Rows are points. Examples show where two turns around zero, p and q, send a point. Write where each new point lands after one turn and then the other. Backwards means that the second turn is done in reverse. Each puzzle has new turns, and all numbers are rounded.
(in the rows, 128 means zero)

Turn p:
[148 128 140] => [151 134 127]
[102 112 114] => [102 109 118]
[162 143 123] => [147 160 124]
[126 168 123] => [117 155 156]
[102  88 140] => [123  81 114]
Turn q:
[145 122 149] => [138 138 152]
[ 95 145 106] => [104 124  92]
[163 148 101] => [171 133 105]
[100 126 166] => [ 90 145 150]
[113 112 128] => [113 113 134]
[152 115 117] => [153 114 134]
Where do these land?
q, then p: [122 122 148] => [130 117 146]
q, then p: [134 190 101] => [ 98 188 116]
p, then q: [128 104 145] => [144 106 140]
q, then p: [112 118 124] => [118 112 123]
q, then p: [144 106 122] => [151 119 115]

Turn p:
[138 132 118  90 153 134] => [143 122  97 119 153 148]
[120 124 127 140  79 129] => [129 130 136 131  79 115]
[112 129 151 107 151 160] => [105 122 120  99 141 162]
[118 125 133 146  90  76] => [143 139 147 122 104  71]
[135 155 122 130 159 151] => [105 138 110 144 154 149]
[164 127 138 142 149 148] => [132 146 145 147 147 161]
[110 104 107 140 114  98] => [140 100 140 134 117  91]
Turn q:
[148 135 122 152 107 140] => [147 144 125 150 119 149]
[136 110 173 118 130 129] => [132 124 166 117 158 134]
[134 119  92 100 185 158] => [122 115  66 104 167 119]
[162 129 145 135 113 117] => [163 130 149 139 130 131]
[110 153 108  98 104 137] => [123 119 114  98  90 145]
[107 108 114 142 139 102] => [103 115 126 151 125 102]
[116  96 144 120 120 129] => [110 107 149 132 142 139]
[112 173 126 159 126 112] => [124 170 129 133  93 106]
Where do these land?
p, then q backwards: [135  98 133 119 155 154] => [140 100 141 108 108 152]
p, then q backwards: [164 112  98 117 113 101] => [180 136 115 139 124 107]
p, then q: [121 178 131 136  92 150] => [111 142 119 128  67 141]
q, then p backwards: [117 166 128 145 102 118] => [139 136 143 139  83 134]
q, then p: [125 128 143 132 148 146] => [114 129 112 123 150 130]
q, then p: [105 147 134 103 113 114] => [142 128 120  96 102 125]
p, then q: [105 119 129 135  95 121] => [130 106 155 133 106 135]
q, then p: [121 121 102 126 161 125] => [135 102 119 141 142 102]
q, then p: [158  84 156 137 174 125] => [123 126 153 132 200 127]
